Each row of a before or after table is a point. The points were changed in one or more steps. Then noise was added and the rows were shuffled. The steps act on how far a point lies along the listed directions, d1 being the first. What was done? A step turns or swaps two directions, mirrors them in a line or flattens them onto one, adds a multiple of one to another, or multiplies one. Angles are multiples of 10 degrees, from the lower direction toward the higher: turns from -170 to 170, lines from 10 to 170 but not 90. Use the fewest steps. Two steps may share a direction if one is a turn and the other turns, adds or multiplies; they go together, in the order done. Otherwise the lowest direction goes first.

Directions:
(1): [ 40 -21]
(2): [-21 -40]
Before, 14 rows:
[[-49  14]
 [-17  32]
 [-12 -60]
 [-32 -18]
 [ 27  28]
 [ 12  -5]
 [ 31 -27]
 [-22  19]
 [-18  41]
 [ -4 -45]
 [-24   7]
 [  0 -17]
 [-16 -24]
 [-11  -8]]
After:
[[ -4  -7]
 [-16 -25]
 [-13 -28]
 [-27 -52]
 [ -6  -9]
 [  4   5]
 [ 17  33]
 [ -1   1]
 [ -1  -5]
 [ 10  16]
 [-18 -36]
 [ -6 -15]
 [ 13  26]
 [ -4  -9]]
Steps: multiply d1 by 0

Directions:
(1): [-12  40 -36]
(2): [-44  14  30]
(3): [31 36 29]
Before (8 x 3):
[[ 26  -1 -16]
 [  1 -13   8]
 [-11  -9  -4]
 [ -5 -11   8]
 [  4 -11   5]
 [ -5 -15  -3]
 [ 28  15  20]
 [ -8  -5  -9]]
After (8 x 3):
[[-11  -1   5]
 [-10  -7  14]
 [  1 -12  10]
 [  2 -10  -1]
 [ 26  -2   3]
 [ -5  -1  -5]
 [ 10 -11   3]
 [ 60 -15 -43]]
Steps: multiply d2 by 2.5; multiply d3 by 0.4

Directions:
(1): [-11  -7   5   5 -11 -60]
(2): [-24   7 -49   5  29  -6]
(3): [-16 -44 -13 -35 -16   7]
Before, 14 rows:
[[ 21  11  31  -7  10  24]
 [ 28  19  38  15 -10 -18]
 [-23 -12 -60 -10  18  42]
 [ -6 -22   1 -19 -14  33]
 [  1  -3   9  -1 -16 -14]
 [ 13  11  15  18 -11 -31]
 [ 23  15  10  15   2  41]
 [  5  -4  -3 -17  -6  14]
 [ -4   1  15  13  13 -38]
 [ 11  18  18  23   4 -42]
 [ 24  33  13  15   2   5]
 [-21 -20 -13  -6 -10 -23]
 [-30 -51 -38 -21 -10 -14]
 [ 33   9  18   3  -3  37]]
After (14 x 6):
[[  3  19   5  26  11 -54]
 [-11   2  10  13  16 -49]
 [  3  -6  10   1 -18 -17]
 [  3 -23  15 -20 -17  43]
 [  9  -5   1 -20  -8  19]
 [  5  11   6  20  -5 -40]
 [ 22  17   1  16   9  53]
 [ 17  33  -3  17  12   6]
 [-16 -12 -49 -12  13  55]
 [ 17  11  24  -5  14  33]
 [-17 -22  -2  -7 -17 -31]
 [-19 -57 -12 -24 -27 -16]
 [ 31  10  11   3   7  49]
 [ 22  21  23  19  -3 -26]]
Steps: multiply d1 by 1.3; add -0.5 times d3 to d2

Directions:
(1): [  9  36 -17 -30   9 -60 -19   0]
(2): [-37  -2 -21 -16  51  18 -10 -38]
(3): [ 19 -35 -53  -7 -32  -7   8 -32]
(4): [ -6   4 -22 -36 -18  36 -42  36]
(5): [ 36  37 -21 -15  16  30  45   6]
(6): [ 58 -13  21   0  25  10 -39 -20]
Before:
[[ -2  10   8  -4  14   4 -18   8]
 [ -5   6  -6  -8  15 -10  -3   5]
 [  0   2   7  -3  11  -9  -4 -11]
 [-25 -19  -7   8  -5  -6  11 -10]
 [ 10  -4  23  11   6  -2   3  -1]
 [ 11   0   5   6 -14  -8   9   4]
 [-23  17  -3  -7  19   2  -4  10]
 [-12 -22  -1   8  -7   9   5 -20]
 [  6  12   8  -9  17   4  -7   1]
 [ 18  -6  10   7  -4  -1   4   6]
 [-11   7  -4  -8  10  13  -4  -5]
 [ -8 -25   9  25 -12   2  10 -10]
 [ -4 -14  -2  21   3   7  19 -11]]
After, 13 rows:
[[-22  -5  10   8  12  33  -4   6]
 [-14  -7  12   8   8  38  13   4]
 [ 17   2   8   6 -18 -13   7   7]
 [  2  10  -8   7  -9 -34  16   1]
 [-13  11  -7 -15  17   8  -9  -9]
 [ -5 -14  14  12  -2  15   8  -4]
 [-13  -1 -12  -6 -14 -25   3 -11]
 [ 14  11 -10 -17   6 -62 -21 -12]
 [-11 -12  24  24 -19  12  30  15]
 [  8  -3   2  -4  21   4 -10  -1]
 [ -3 -12   9  16 -20  13  24  16]
 [  3  23  -2 -19  39 -11 -30  -4]
 [ -4   2  -1  10 -24 -43   9   4]]
Steps: multiply d6 by 3; turn d1 and d6 by 110 degrees; add 1 times d4 to d2

Directions:
(1): [-19 -35  14 -15  15 -30 -25   0  38]
(2): [ 40  -2  27 -27  27   2 -12 -30 -19]
(3): [ 28   0  21  27 -29 -48   5   5  -6]
(4): [ 16 -22  14  -7  15  11  10  60 -11]
Before:
[[-16 -17 -14  10  -7  13   0  39  20]
 [ 10   0 -25  -9   2  33   8  -9  -3]
 [ 35   3  31  14 -17 -10   2 -30 -23]
 [ 35  26  15   1  -4 -34   7 -19 -28]
 [ 30  38  -2  27 -26  10   6 -15 -20]
 [ -1  38  -8 -17  23  53  24 -28 -33]
 [-13  34  -7  30 -29 -32   3 -42  20]
 [-23 -31  -7 -13  34  -2 -15   8  27]
 [ 28  -6  22   3   9 -30 -21 -14   2]
 [-13  45 -26  46 -36   6  20 -31   5]]
After (10 x 9):
[[-39  14 -15  33 -25 -23  10   9  36]
 [ 13   7   0  -2  -4   2 -17 -46   4]
 [-40  22 -31  29 -19  13  12 -12  27]
 [ -1 -29  20  12  -9   3   3  33   5]
 [  7  -2 -26  -8   3  36  11  -1  -1]
 [  9  -5  -1   7  14 -12   1 -11  -2]
 [-20  22 -16 -10  21  59  31  25 -23]
 [ -1  -7   3  -3   9 -23   9  39  -2]
 [ 13 -19  14  11   1 -24  -9  36   7]
 [ -3   9  -7  11  -4  21  -4  15   8]]
Steps: flatten d1 and d3 onto the line at 50 degrees; swap d2 and d4

Directions:
(1): [-44  -4 -28  19 -20 -48  -4  32  25 -36 -19]
(2): [ 43 -54   6  -4   6 -41  -1  -8  18  26 -40]
(3): [-19 -37   6   8 -14 -15 -60 -37 -13  -3  43]
(4): [  4  13 -47 -53 -51  -7  -5 -12 -26  18 -13]
(5): [ 17 -29 -53  46   5  41  -8   5 -30 -14 -19]
Before, 9 rows:
[[-33 -10 -26  -7 -12  -4 -17  -6  -2 -29  14]
 [-31  50 -32 -44 -37  16   3   9 -28   0   6]
 [ 21  30   3 -60 -34  25   9 -38 -27  36   3]
 [ 27  13  18 -14   7   9  25 -18  13  24 -28]
 [ 16  23 -19 -38 -22 -13  23  -2 -14  18 -15]
 [ -1  44  13 -43 -13  10  14  -2 -18  10  -7]
 [-39   5 -51  29 -17  -5 -17  14  10 -42   5]
 [-32   4 -57  14 -38  36   3   5 -24 -23  -2]
 [-46  10 -20  55  15   9 -13  16 -14 -32   2]]
After, 9 rows:
[[-26   2  10 -37 -40 -13  -8 -27   2  11  22]
 [ -7  12   1 -35   0  -1  18  -1  11  -4  -2]
 [ 12 -27 -18  23  -5   5 -16 -26  -3   3 -23]
 [-17  29   8 -20  -4  -2  -5 -10  15  -6  28]
 [ 13 -12 -33   0 -15  10 -12  -2 -31  -1 -30]
 [ 34 -25 -40 -26 -40 -15   4 -17 -12  24 -52]
 [-56  52  35  11  16  12  -8  -3  -8 -13  43]
 [  5  -3 -41 -32 -32  -1 -12  -5 -28  17 -20]
 [ 37 -37 -40 -12 -24 -27 -10 -19 -21  22 -30]]
Steps: multiply d1 by 0; add 1 times d4 to d2; turn d3 and d5 by -140 degrees

Directions:
(1): [ -1  54 -21   4  -8 -13  13  16  20 -10 -39   4]
(2): [ 19  10  32  -1   4  18  60 -21 -11  -2  -3   5]
(3): [-36  25  17  20 -22  31  -9  16 -19  -2  20  29]
Before, 10 rows:
[[-13  -3  11  10   2  22 -11   0 -11   6  12   4]
 [ 34  -8  25 -10  28  -1  56 -14  -8 -12  -5 -21]
 [  2  -2  10   8   6   4  -5  -9  -5   4   9  -5]
 [  7   0  30  -8  -4  30  14 -15 -10   7  22  11]
 [ 22 -28 -16 -10   3 -24 -11  -9  10   3 -18 -31]
 [ 27  17 -27  -4  19 -30  16  -2  25  -5 -36 -10]
 [-32   2 -25 -10  -3 -18 -60  30   5   2   5   3]
 [-11   5   0  20 -17  16 -12   3  -1   9  10  33]
 [ 25 -24  36 -13  15   9  39 -26  -4  11  10  -5]
 [  1 -27  -6  -1  17  -1 -17   6   3  -1  20 -17]]
After, 10 rows:
[[ -3  31 -17  -7  -9  -1 -23  14  18   0 -12   4]
 [ -6  34 -24  -3  -3 -23 -19  21  29   2 -30   0]
 [ -5 -20 -10   2  13   0 -23  12   6  -2  17 -13]
 [ -2   9  -3   8   3  -5 -18  -1   3   2   0  -5]
 [ -7 -48  30 -17  13  12  -8 -12 -27  11  41   1]
 [  1  -6  -2  14  -9   9  -7  -4   3  11   7  23]
 [ 10 -24   0  -1  -4  -5  -7  -9  -3   4  -3 -18]
 [ 24   0  11   1  17   1  40 -17  -1   0  -7   1]
 [-11   2  -5   7   4   8 -20   5   0   5  -1  -4]
 [  3  42 -20   0  11 -22  10  27  16 -20 -32 -13]]
Steps: swap d1 and d2; multiply d3 by 0.4
